Rows are points. The last column is the point's height on a tilted bowl or saddle (a function of degree 2), plus a little noise. Count its main directions that bend up, bend down and stay straight.

Points:
0.42  -0.48  0.31  0.32
-0.33  -0.18  0.05  0.19
0.08  0.33  -0.05  0.25
0.57  0.44  -0.19  0.46
-0.02  -0.18  -0.23  0.18
-0.35  0.09  -0.07  0.22
-0.57  0.45  0.48  0.49
0.06  -0.86  0.49  0.53
-0.63  0.40  0.05  0.43
-0.64  -0.34  0.23  0.36
-0.10  -0.25  -0.37  0.23
0.29  -0.15  0.23  0.20
-0.50  0.07  0.12  0.26
0.47  0.58  0.00  0.47
-0.73  0.46  0.43  0.57
-0.18  -0.22  -0.37  0.24
-0.75  -0.28  -0.80  0.67
0.01  0.86  -0.17  0.63
Directions: 3 up, 0 down, 0 straight

Points (23 x 5):
0.46  -0.10  0.33  0.21  -0.16
-0.21  -0.34  -0.39  -0.58  -0.31
-0.29  -0.05  -0.08  -0.27  -0.07
0.06  -0.12  0.48  0.22  0.21
-0.13  -0.19  -0.22  0.44  0.29
-0.16  -0.05  -0.63  0.04  0.15
0.16  0.07  -0.04  -0.49  -0.07
-0.05  0.16  -0.13  0.02  -0.05
0.17  0.88  -0.33  1.04  -0.99
0.40  0.59  -0.90  0.01  -0.15
-0.22  -0.55  -0.38  0.06  0.10
0.22  -0.13  -0.46  -0.31  -0.23
0.38  -0.69  0.24  0.56  0.54
-0.09  0.04  -0.71  0.81  0.54
0.17  -0.24  0.30  -0.06  0.09
-0.30  0.20  -0.45  0.67  0.30
-0.05  0.38  0.33  0.48  -0.29
0.14  0.37  0.76  0.13  -0.17
0.72  0.38  0.08  0.27  -1.01
0.43  0.09  -0.35  0.66  -0.35
-0.13  0.22  -0.22  0.00  -0.03
-0.87  -0.09  0.33  -0.18  -0.49
-0.07  -0.32  -0.44  -1.05  -0.46
Directions: 2 up, 2 down, 0 straight

Points (46 x 7):
-0.44  -0.28  0.07  0.08  0.04  0.48  0.14
-0.11  0.86  0.46  0.39  -0.10  0.06  0.17
0.51  0.12  -0.03  0.35  -0.80  0.37  0.22
0.21  0.29  -0.51  0.63  0.14  0.21  0.21
-0.12  0.86  -0.43  0.38  0.31  0.01  0.17
0.42  0.03  -0.58  -0.24  -0.18  -0.21  -0.57
-0.60  -0.11  0.26  -0.38  -1.01  -0.89  1.25
-0.67  -0.67  -0.62  -0.54  0.22  -0.10  0.34
-0.03  -0.19  -0.22  -0.14  0.10  0.70  0.02
-0.34  0.03  0.60  0.10  0.52  -0.23  0.08
-0.86  -0.36  0.40  -0.35  0.46  -0.22  0.52
-0.22  0.10  0.31  -0.23  -1.02  -0.29  0.40
0.44  0.16  0.11  0.48  -0.18  0.23  0.19
0.04  0.47  0.07  -0.06  0.38  -0.75  0.26
0.33  -0.10  0.33  0.13  0.21  -0.40  0.20
-0.74  -0.11  0.28  -0.65  0.13  0.65  0.49
-0.36  0.38  -0.50  0.07  -0.03  0.29  0.09
0.49  0.59  -0.48  0.41  -0.40  -0.23  0.43
0.11  0.02  -0.08  0.41  -0.36  0.14  0.05
0.50  -0.23  -0.40  -1.03  0.58  0.05  -0.71
0.64  0.56  0.44  -0.27  0.01  0.15  0.05
0.30  -0.18  -0.24  -0.20  1.25  -0.52  0.65
-0.30  0.36  0.14  0.38  0.33  -0.16  -0.12
0.56  -0.09  -0.35  0.05  -0.27  0.36  -0.29
0.05  -0.17  0.37  -0.37  -0.13  -0.18  -0.14
-0.59  -0.83  -0.45  0.08  -0.03  -0.31  0.38
-0.24  -0.81  -0.16  -0.19  -0.61  -0.43  0.08
-0.57  -0.37  0.29  0.16  -0.05  -0.35  0.33
-0.04  0.54  -0.06  -0.02  -0.03  -0.19  -0.13
0.34  -0.42  0.30  0.18  -0.06  -0.95  0.71
0.22  -0.44  -0.64  0.41  0.52  0.00  0.13
0.19  -0.26  0.02  -0.07  -0.55  -0.01  -0.26
0.23  -0.22  0.23  -0.21  0.77  0.69  0.55
-0.13  -0.14  0.37  0.19  -0.01  0.21  0.04
-0.08  -0.54  1.06  -0.32  -0.06  -0.67  1.20
0.67  -0.23  -0.51  -0.13  0.40  -0.15  -0.14
-0.18  0.78  -0.84  -0.19  0.80  0.07  0.46
-0.02  0.74  0.18  0.29  0.14  -0.23  0.07
0.39  -0.06  0.14  0.32  -0.05  0.61  0.20
-0.31  0.26  0.39  -0.17  0.15  -0.15  -0.03
-0.08  0.66  0.28  0.13  0.12  -0.31  0.05
0.24  -0.18  0.72  0.48  0.13  -0.06  0.37
-0.38  0.22  0.00  0.14  -0.18  0.44  0.07
0.27  0.11  0.37  0.36  0.36  -0.15  0.13
0.38  0.15  -0.40  -0.23  0.21  0.16  -0.35
0.23  -0.18  0.15  -0.24  -0.38  1.11  0.29
Directions: 4 up, 1 down, 1 straight

Points:
-0.60  0.17  -0.25  -0.42  0.07  0.30  -0.07  -0.49  -0.29
0.09  -0.26  0.08  -0.25  -0.04  0.12  0.68  0.20  -0.30
-0.13  0.04  -0.41  -0.18  0.59  -0.15  -0.55  -0.18  -0.24
0.02  0.47  0.10  -0.08  0.12  0.17  -0.03  -0.25  -0.05
0.10  0.78  -0.51  -0.50  0.06  0.21  0.02  -0.99  -0.66
-0.46  -0.04  -0.27  0.29  0.17  0.23  -0.32  0.18  -0.01
0.38  0.06  -0.15  0.16  -0.31  -0.17  -0.34  0.09  -0.01
0.32  0.10  -0.06  -0.51  0.47  -0.20  -0.39  -0.76  -0.27
-0.37  0.19  0.20  0.80  0.67  0.04  -0.27  -0.15  -0.22
0.32  -0.42  -0.56  1.01  0.16  -0.03  -0.04  -0.33  -0.35
-0.15  0.26  0.21  -0.40  -0.19  1.01  0.30  0.64  -0.29
0.23  -0.89  -0.24  0.52  0.28  0.21  0.18  0.47  -0.28
0.27  0.24  0.03  0.15  -0.31  -0.53  -0.35  -0.26  0.08
-0.56  -0.02  -0.49  -0.88  0.13  -0.33  0.07  -0.61  -0.34
-0.25  0.45  -0.09  -0.20  -0.30  -0.02  0.18  0.51  -0.24
-0.94  0.04  -0.10  -0.54  0.03  -0.13  -0.27  -0.65  -0.22
0.27  -0.05  0.56  0.23  0.16  0.15  -0.85  -0.24  -0.42
0.58  -0.09  -0.08  -0.20  -0.30  -0.06  -0.57  0.01  -0.10
-0.47  -0.04  -0.21  -0.39  -0.69  -0.43  0.40  -0.54  -0.21
0.14  -0.12  -0.54  0.35  0.31  -0.24  0.06  -0.21  -0.21
0.62  -0.04  0.45  0.05  0.17  -0.32  -0.06  0.24  -0.22
-0.09  0.09  0.50  0.49  -0.23  -0.24  -0.37  -0.47  -0.20
-0.13  -0.21  0.29  -0.24  0.10  0.24  -0.12  0.43  -0.18
1.14  0.37  -0.25  -0.08  0.60  0.35  0.07  -0.29  -0.64
0.31  -0.53  0.80  -0.02  0.40  -0.25  0.08  0.38  -0.14
-0.01  -0.21  0.34  0.49  0.68  -0.66  -0.42  -0.23  -0.19
-0.45  0.32  0.19  -0.97  0.20  -0.11  0.56  -0.36  -0.10
-0.15  -0.26  -0.22  -0.39  0.72  -0.24  0.09  0.20  -0.13
0.04  -0.10  -0.22  0.37  0.07  -0.42  -0.46  0.10  -0.11
-0.56  0.61  0.28  0.11  0.63  0.21  -0.38  0.49  -0.12
0.36  0.00  -0.65  -0.31  -0.07  -0.24  0.53  0.04  -0.49
0.06  0.44  0.53  0.36  -0.39  -0.25  -0.09  0.54  -0.45
-0.60  -0.21  0.28  -0.63  -0.18  0.50  0.16  -0.27  -0.55
0.45  -0.08  0.31  0.28  -0.09  -0.81  -0.13  -0.08  -0.09
-0.69  0.61  0.49  -0.09  0.67  1.02  0.29  0.17  0.18
0.41  -0.89  0.21  -0.31  -0.10  -0.20  -0.18  0.81  -0.87
-0.21  0.51  0.33  0.13  0.45  0.40  0.15  0.57  0.20
-0.51  0.42  -0.06  0.46  -0.02  -0.04  0.31  0.58  -0.23
-0.28  0.28  -0.26  0.21  0.01  -0.30  0.64  0.15  -0.27
0.49  0.35  -0.71  -0.50  0.47  -0.60  -0.24  0.02  -0.53
-0.79  -0.19  -0.32  0.21  0.14  -0.22  -0.60  0.01  -0.30
-0.60  -0.40  0.22  -0.40  -0.54  -0.07  0.19  0.15  -0.49
-0.52  0.04  0.40  -0.23  -0.23  0.43  0.09  -0.22  -0.32
0.65  0.52  0.64  0.47  -0.85  0.31  -0.03  0.18  -0.84
-0.09  -0.23  0.56  0.68  -0.45  0.44  0.38  -0.35  -0.73
-0.02  0.08  0.33  -0.35  -0.60  -0.25  -0.04  0.44  -0.34
0.01  0.21  0.11  0.40  0.39  0.24  -0.09  -0.12  0.02
-0.19  -0.03  -0.02  0.40  -0.02  -0.17  0.05  -0.12  -0.08
-0.01  -0.16  0.00  -0.42  -0.52  -0.62  0.48  0.53  -0.50
-0.14  0.68  -0.46  0.69  -0.66  0.63  -0.44  -0.15  0.45
-0.44  -0.52  -0.31  -0.74  -0.29  -0.15  0.13  -1.03  -0.43
-0.22  0.27  0.20  0.06  0.41  0.25  0.10  0.45  0.13
-0.33  0.77  -0.72  0.92  -0.09  0.04  -0.19  0.26  -0.11
0.12  0.56  0.00  -0.01  0.15  -0.08  -0.83  -0.14  -0.16
-0.29  0.41  0.29  -0.51  -0.08  0.12  0.20  0.48  -0.23
0.09  -0.27  0.15  -0.05  -0.38  0.97  -0.04  -0.51  -0.44
-0.33  -0.05  -1.15  -0.33  0.92  -0.04  0.13  -0.34  -0.99
0.04  0.01  0.38  -0.07  -0.15  0.23  -0.18  -0.39  -0.16
-0.80  0.24  0.67  -0.52  -0.40  0.08  0.29  -0.14  -0.40
-0.72  -0.58  -0.65  -0.07  -0.28  -0.40  0.48  0.22  -0.87
-0.45  -0.10  0.63  0.27  -0.24  0.03  0.68  -0.29  -0.47
-0.83  0.11  -0.41  1.12  0.53  0.06  0.02  -0.59  -0.78
1.06  -0.38  0.16  0.09  0.43  -0.38  0.37  -0.07  -0.53
0.19  0.06  -0.59  -0.67  0.47  0.15  -0.12  -0.19  -0.47
0.51  -0.55  0.72  -0.10  0.01  0.08  -0.13  -0.79  -0.59
-0.10  -0.26  0.25  -0.29  0.14  0.06  0.31  1.05  -0.41
-0.08  0.00  -0.20  -0.67  0.64  -0.07  -0.47  -0.19  -0.32
0.30  -0.26  0.56  -0.37  -0.05  0.77  0.29  0.20  -0.51
Directions: 2 up, 6 down, 0 straight
